Each row of a before or after table is a point. One or more steps were done to the points. Then noise was added and the rows were shuffled. The steps act on how far a point lies along the listed directions, d1 being the first. Name the steps. A step turns or swaps two directions, mirrors them in a line or flattens them onto one, adds a multiple of one to another, or multiplies one. Angles are multiples of 10 degrees, from the lower direction toward the higher: turns from -170 to 170, lines from 10 to 170 but not 90. Use the fewest steps. Two steps may share a direction if one is a turn and the other turns, adds or multiplies; they go together, in the order done. Otherwise the lowest direction goes first.

Directions:
(1): [1.36 1.76]
(2): [-1.76  1.36]
Before:
[[-0.55 -0.03]
 [-0.27  0.30]
 [ 0.21  0.92]
 [ 0.38 -0.67]
 [-0.38 -0.10]
 [ 0.34 -0.02]
 [-0.62 -0.07]
 [-0.65 -0.04]
 [-0.29  0.24]
 [-0.10 -0.02]
 [ 0.29 -0.59]
 [ 0.19 -0.64]]
After, 12 rows:
[[ 0.34 -0.16]
 [-0.19  0.39]
 [-0.49  0.09]
 [-0.09  0.02]
 [ 0.23 -0.66]
 [ 0.04 -0.72]
 [-0.69  0.05]
 [-0.45  0.03]
 [ 0.34  0.88]
 [-0.61  0.05]
 [ 0.06 -0.59]
 [-0.20  0.33]]
Steps: turn d1 and d2 by -10 degrees

Directions:
(1): [-0.49  2.12 -0.28 -2.25]
(2): [-0.02 -0.17 -3.13  0.23]
Before, 14 rows:
[[ 0.03 -0.37  0.06  0.28]
 [ 0.20 -0.50 -0.84  0.43]
 [ 0.06 -0.16 -0.19  0.18]
 [-0.01  0.29 -1.34 -0.35]
 [-0.04  0.73 -0.24 -0.76]
 [ 0.02 -0.40 -0.23  0.33]
 [-0.16  0.63 -0.49 -0.48]
 [ 0.07 -0.40 -0.55  0.35]
 [ 0.13 -0.23 -0.31  0.71]
 [-0.23  0.52 -0.86 -0.69]
 [ 0.39 -0.54  0.48  0.43]
 [-0.06  0.24 -0.94 -0.39]
 [-0.44  0.67 -0.74 -0.53]
 [ 0.01 -0.26 -0.42  0.36]]
After:
[[ 0.20 -0.58 -0.29  0.52]
 [-0.03  0.63 -0.64 -0.63]
 [ 0.05 -0.22 -0.01  0.16]
 [-0.41  0.44 -1.10 -0.20]
 [-0.10  0.43 -0.81 -0.18]
 [ 0.15 -0.23 -1.35  0.11]
 [ 0.37 -0.74 -0.46  0.61]
 [ 0.18 -0.27  0.04  0.78]
 [-0.07 -0.40 -0.19  0.43]
 [ 0.01 -0.25 -1.05 -0.09]
 [ 0.22 -0.27  0.75  0.13]
 [ 0.02 -0.41  0.14  0.36]
 [ 0.04 -0.32  0.33  0.17]
 [-0.17  0.18 -1.17 -0.33]]
Steps: turn d1 and d2 by 30 degrees

Directions:
(1): [-0.28  0.56 -1.84  1.62 -3.60 -0.25 -0.44  0.32]
(2): [-1.75 -0.65  1.75 -0.58 -0.86  2.20 -2.25  1.49]
Before (11 x 8):
[[-0.44  0.33 -0.10 -0.16 -0.46 -0.23 -0.20 -0.17]
 [ 0.85  0.63 -1.82  1.06 -0.62 -1.34  1.36 -0.84]
 [ 0.13 -0.07  0.14 -0.32  0.91 -0.19  0.14 -0.46]
 [ 0.81  0.23 -0.32  0.08  1.13 -0.63  1.29 -0.79]
 [-0.07 -0.03 -0.49  0.15 -0.72  0.10  0.09  0.04]
 [ 0.62  0.20 -0.03 -0.12  0.62 -0.29  0.64 -0.37]
 [ 0.04  0.29 -0.55  0.37 -0.16 -0.38  0.24 -0.21]
 [ 0.05 -0.05  0.07  0.56 -0.02  0.05 -0.23  0.21]
 [ 0.12  0.20 -0.34  0.26 -0.08 -0.37  0.13 -0.21]
 [-0.11  0.11 -0.09  0.03  0.10 -0.19  0.07 -0.13]
 [ 0.20 -0.13 -0.31  0.08 -0.14 -0.05  0.17 -0.02]]
After (11 x 8):
[[ 0.24 -0.12 -0.34  0.09 -0.12 -0.09  0.20 -0.04]
 [ 0.02 -0.11  0.25 -0.36  0.84 -0.05  0.00 -0.37]
 [-0.39  0.36 -0.16 -0.15 -0.44 -0.30 -0.13 -0.22]
 [ 0.70  0.20 -0.22  0.04  1.08 -0.48  1.14 -0.68]
 [ 0.05  0.00 -0.59  0.17 -0.68 -0.02  0.22 -0.04]
 [ 0.16  0.20 -0.38  0.27 -0.05 -0.42  0.17 -0.24]
 [ 0.55  0.19  0.05 -0.15  0.59 -0.20  0.54 -0.33]
 [ 0.08 -0.03  0.05  0.57 -0.01  0.01 -0.19  0.18]
 [-0.09  0.11 -0.08  0.03  0.10 -0.19  0.06 -0.12]
 [ 1.04  0.70 -2.01  1.11 -0.52 -1.58  1.60 -1.00]
 [ 0.09  0.32 -0.63  0.39 -0.13 -0.46  0.31 -0.26]]
Steps: add -0.3 times d1 to d2

Directions:
(1): [ 1.51  0.32 -2.43  0.84 -1.49 -1.67  0.70 -1.68 -1.66  0.28 -2.65]
(2): [ 2.66  1.60 -1.34  1.40 -0.51 -0.10  1.02  0.41  0.43 -0.72  3.40]
(3): [ 0.50 -0.01  2.55  1.71  1.32 -2.87  0.63 -1.94  1.52  1.02  0.10]
(4): [ 1.40 -0.69  0.88 -0.71  0.12  0.59 -1.81 -1.12 -2.83  2.85  1.55]
(5): [ 1.35  2.15  2.57 -2.49 -2.52  0.06  0.93  0.12  0.28 -0.14 -0.75]
(6): [ 0.01 -1.57  1.35 -0.18 -0.24 -1.41 -0.18 -0.34 -2.47 -3.71  0.88]
Before:
[[ 0.06 -0.17  0.11  0.59  0.60 -0.39 -0.41  0.02  0.04 -0.40  0.83]
 [-0.07 -0.05  0.64  0.09 -0.16  0.00  0.11  0.10  0.05 -0.14  0.21]
 [-0.04 -0.14 -0.86  0.05  0.15  0.39 -0.19  0.19 -0.18  0.47  0.24]
 [-0.13  0.06 -0.10  0.64  0.44  0.30  0.32  0.39  0.36 -0.67  0.43]
 [-0.60 -0.33 -1.30 -0.15  0.36  0.27 -0.42 -0.20 -0.40  1.02 -1.27]
 [-0.16 -0.10  0.08  0.00  0.22 -0.23  0.04  0.05 -0.42 -0.96  0.46]
 [ 0.58  0.31 -1.41  0.77  0.13 -0.33  0.34 -0.13 -0.22 -0.97  0.51]
 [-0.01  0.00 -0.50  0.22  0.17  0.18 -0.41 -0.41  0.31  0.88 -0.35]
 [ 0.25 -0.17 -0.92  0.09 -0.05  0.16  0.29  0.00 -0.48 -0.65  0.55]]
After:
[[ 0.03 -0.17 -0.11  0.69  0.48 -0.73 -0.22 -0.20  0.08 -0.53  0.11]
 [ 0.13 -0.21  0.18  0.71  0.65  0.13 -0.11 -0.16 -0.26  0.14  0.56]
 [ 0.76  0.20 -1.43  0.56  0.26  0.36 -0.05  0.15 -0.60 -0.71  1.49]
 [ 0.19 -0.10 -0.60  0.03  0.13  0.35  0.24  0.25 -0.18 -0.74  1.19]
 [-0.20  0.20 -0.79  0.10  0.01  0.33 -0.17 -0.06  0.68  0.35 -0.52]
 [-0.28  0.06 -0.59  0.12  0.25  0.34  0.18  0.51  0.63 -0.03  0.40]
 [-0.85 -0.04 -1.27 -0.27  0.39  0.79 -0.16  0.61  0.41  0.25 -0.56]
 [-0.10 -0.21  0.27  0.04  0.30 -0.33 -0.09 -0.13 -0.56 -0.70  0.52]
 [-0.02 -0.12  0.61  0.17 -0.20 -0.26  0.07 -0.19 -0.14  0.04 -0.15]]
Steps: turn d1 and d3 by -60 degrees; add -0.5 times d3 to d2; mirror d4 and d5 in the line at 80 degrees

Directions:
(1): [-0.28 -0.09 -2.19 -0.13 -2.28 -2.45  1.26  0.69  2.52 -0.57  0.61  2.10]
(2): [ 2.03 -1.04 -2.32  0.31  2.67 -0.19 -0.10  1.74  1.48  1.49  1.17 -1.72]
Before, 8 rows:
[[ 0.11  0.04 -0.41 -0.01  0.24  0.38  0.05 -0.09  0.11  0.03 -0.17 -0.11]
 [ 0.17  0.02 -0.45 -0.01 -0.10 -0.41  0.33  0.10  0.14  0.16  0.30  0.05]
 [ 0.05  0.07  0.26  0.04  0.27  0.25 -0.17 -0.20 -0.46 -0.05 -0.20 -0.12]
 [ 0.21  0.22  0.37  0.03  0.24  0.39 -0.38 -0.41 -0.35 -0.06 -0.11 -0.33]
 [ 0.62 -0.10 -0.54  0.20  0.86  0.31 -0.24  0.08  0.01  0.49  0.15 -0.44]
 [ 0.30  0.19  0.47  0.19  0.39  0.32 -0.33  0.04 -0.21 -0.15  0.09 -0.34]
 [-0.45  0.13  0.06 -0.30  0.11  0.56 -0.14 -0.09 -0.77  0.21 -0.13  0.14]
 [-0.78  0.49  0.34 -0.30 -2.33 -0.87  0.47 -0.71  0.43 -0.77 -0.04  1.47]]
After:
[[ 0.24  0.23  0.50  0.25  0.34  0.28 -0.36 -0.01 -0.23 -0.26  0.02 -0.26]
 [-0.58  0.30  0.04 -0.28 -2.20 -0.99  0.55 -0.50  0.71 -0.73  0.12  1.46]
 [ 0.14  0.01 -0.49 -0.01  0.05 -0.29  0.38  0.09  0.14  0.26  0.35 -0.03]
 [ 0.10  0.08 -0.38 -0.10  0.23  0.40  0.06 -0.11  0.03  0.04 -0.14 -0.12]
 [ 0.24  0.23  0.32  0.04  0.23  0.48 -0.29 -0.40 -0.38 -0.18 -0.10 -0.22]
 [-0.58  0.14  0.08 -0.34 -0.01  0.49 -0.02 -0.03 -0.70  0.24 -0.09  0.28]
 [ 0.64 -0.08 -0.38  0.16  0.83  0.50 -0.29  0.06 -0.10  0.50 -0.02 -0.43]
 [ 0.12 -0.03  0.31  0.09  0.23  0.16 -0.21 -0.14 -0.50 -0.10 -0.20 -0.10]]
Steps: turn d1 and d2 by 10 degrees
